Each row is a point. Each copy is the shape, with its points in the same order, turned, moved and blurred by noise. Say if it was mirrored as well.

Shape, 8 rows:
[[-0.08 -0.44]
 [ 0.03 -0.45]
 [-0.28 -0.23]
 [ 0.00 -0.34]
 [-0.27  0.41]
 [-0.28  0.21]
 [-0.05  0.09]
 [ 0.47  0.24]]
Copy 1 (8 x 2):
[[-0.36  0.46]
 [-0.40  0.36]
 [-0.03  0.44]
 [-0.33  0.31]
 [ 0.41 -0.03]
 [ 0.30  0.12]
 [ 0.05  0.04]
 [-0.21 -0.46]]
Copy 1 is: only turned
Copy 2, 8 rows:
[[ 0.46  0.08]
 [ 0.54 -0.01]
 [ 0.19  0.25]
 [ 0.42 -0.08]
 [-0.37  0.07]
 [-0.18  0.10]
 [ 0.02 -0.11]
 [ 0.06 -0.67]]
Copy 2 is: mirrored
Copy 3 (8 x 2):
[[ 0.40 -0.19]
 [ 0.38 -0.30]
 [ 0.30  0.05]
 [ 0.28 -0.21]
 [-0.27  0.36]
 [-0.10  0.26]
 [-0.09  0.04]
 [-0.47 -0.38]]
Copy 3 is: mirrored

Shape:
[[-0.47  0.58  0.07]
 [-0.05  0.10  0.03]
 [ 0.36  0.06  0.06]
 [ 0.14  0.05 -0.15]
 [-0.08 -0.14 -0.16]
 [-0.85 -0.06  0.35]]
Copy 1:
[[-0.01  0.54 -0.42]
 [ 0.02  0.03 -0.02]
 [-0.02 -0.02  0.39]
 [-0.17 -0.14  0.05]
 [ 0.02 -0.24 -0.12]
 [ 0.61  0.09 -0.56]]
Copy 1 is: mirrored
Copy 2:
[[ 0.35  0.58 -0.24]
 [ 0.17  0.04  0.06]
 [ 0.17 -0.11  0.44]
 [-0.05  0.01  0.29]
 [-0.11 -0.10  0.00]
 [ 0.41 -0.02 -0.78]]
Copy 2 is: mirrored
Copy 3:
[[-0.58 -0.01  0.37]
 [-0.03 -0.10  0.03]
 [ 0.25 -0.41 -0.01]
 [ 0.03 -0.25 -0.15]
 [ 0.03  0.05 -0.22]
 [-0.24  0.71  0.32]]
Copy 3 is: mirrored

Shape (7 x 4):
[[ 0.00  0.16  0.00  0.11]
 [ 0.28 -0.13  0.46  0.17]
 [-0.16  0.29  0.52  0.10]
 [ 0.00  0.05  0.24 -0.09]
 [ 0.37 -0.02 -0.77 -0.14]
 [-0.30 -0.15 -0.15  0.13]
 [-0.01  0.36 -0.03 -0.62]]
Copy 1 (7 x 4):
[[ 0.19  0.13  0.01 -0.04]
 [ 0.52 -0.27  0.13  0.26]
 [ 0.44 -0.31 -0.13 -0.27]
 [ 0.20 -0.10 -0.17  0.13]
 [-0.21  0.78  0.05  0.42]
 [-0.20 -0.06  0.24  0.04]
 [-0.09  0.11 -0.71  0.09]]
Copy 1 is: only turned
Copy 2 (7 x 4):
[[-0.16  0.04 -0.04 -0.07]
 [-0.03  0.49  0.40 -0.28]
 [-0.39 -0.03  0.50 -0.38]
 [-0.07  0.05  0.34 -0.11]
 [ 0.18  0.00 -0.50  0.56]
 [ 0.16 -0.21 -0.12 -0.28]
 [-0.15 -0.33  0.40  0.46]]
Copy 2 is: mirrored
Copy 3 (7 x 4):
[[-0.18 -0.20 -0.16 -0.15]
 [-0.18  0.18 -0.16 -0.54]
 [-0.53 -0.26 -0.16 -0.55]
 [-0.23 -0.15  0.07 -0.33]
 [ 0.49 -0.19 -0.01  0.49]
 [-0.39  0.01 -0.07  0.17]
 [ 0.02 -0.59  0.46 -0.14]]
Copy 3 is: only turned

Shape (10 x 6):
[[ 0.09  0.23  0.29 -0.25  0.20 -0.33]
 [ 0.31  0.21 -0.32  0.00 -0.45 -0.40]
 [-0.04  0.17  0.23  0.23  0.03  0.51]
 [-0.13 -0.49  0.01  0.00 -0.27 -0.14]
 [-0.23  0.19  0.23 -0.06  0.49  0.73]
 [-0.06 -0.03 -0.33  0.15 -0.24 -0.09]
 [-0.18  0.30 -0.25 -0.24 -0.20 -0.20]
 [-0.05 -0.12 -0.54  0.38  0.07 -0.10]
 [ 0.21 -0.29  0.29 -0.28  0.51  0.34]
 [-0.13 -0.31  0.08  0.41  0.50  0.27]]
Copy 1:
[[ 0.00  0.23  0.17  0.00 -0.59  0.19]
 [ 0.18  0.48 -0.42  0.45 -0.27 -0.16]
 [ 0.01 -0.21 -0.05 -0.28  0.28  0.07]
 [-0.06  0.10  0.19  0.27 -0.04 -0.60]
 [ 0.28 -0.43  0.45 -0.38  0.30  0.35]
 [ 0.27  0.04 -0.20  0.34 -0.01 -0.34]
 [ 0.52  0.29 -0.05  0.08 -0.27 -0.20]
 [ 0.33 -0.31 -0.22  0.58 -0.06 -0.22]
 [-0.12 -0.09  0.71  0.13  0.14  0.28]
 [-0.10 -0.67  0.28  0.16  0.08  0.00]]
Copy 1 is: mirrored
Copy 2:
[[ 0.50 -0.37 -0.12  0.07 -0.23 -0.05]
 [ 0.28  0.47  0.11  0.23 -0.36 -0.34]
 [-0.34 -0.24  0.15 -0.30  0.12 -0.11]
 [ 0.12  0.19  0.10  0.32  0.22  0.31]
 [-0.52 -0.68  0.07 -0.32 -0.17  0.13]
 [ 0.02  0.38  0.04  0.12 -0.21  0.06]
 [ 0.25  0.23  0.14 -0.09 -0.53  0.11]
 [-0.29  0.42 -0.37  0.20 -0.20  0.02]
 [-0.13 -0.79  0.03  0.30 -0.02  0.10]
 [-0.41 -0.29 -0.48  0.08  0.16  0.24]]
Copy 2 is: mirrored
Copy 3, 10 rows:
[[-0.12 -0.08 -0.20  0.42 -0.28  0.23]
 [-0.22 -0.36  0.15 -0.39 -0.21  0.00]
 [ 0.25 -0.12  0.20  0.40  0.51  0.29]
 [ 0.29  0.14 -0.05 -0.07  0.01 -0.41]
 [ 0.09  0.32 -0.05  0.65  0.73  0.50]
 [-0.12 -0.16  0.11 -0.21  0.24 -0.20]
 [-0.31 -0.19 -0.33 -0.18  0.12  0.04]
 [-0.35 -0.02  0.37  0.01  0.35 -0.39]
 [ 0.21  0.60  0.12  0.50  0.09  0.30]
 [ 0.06  0.31  0.34  0.67  0.44 -0.21]]
Copy 3 is: mirrored
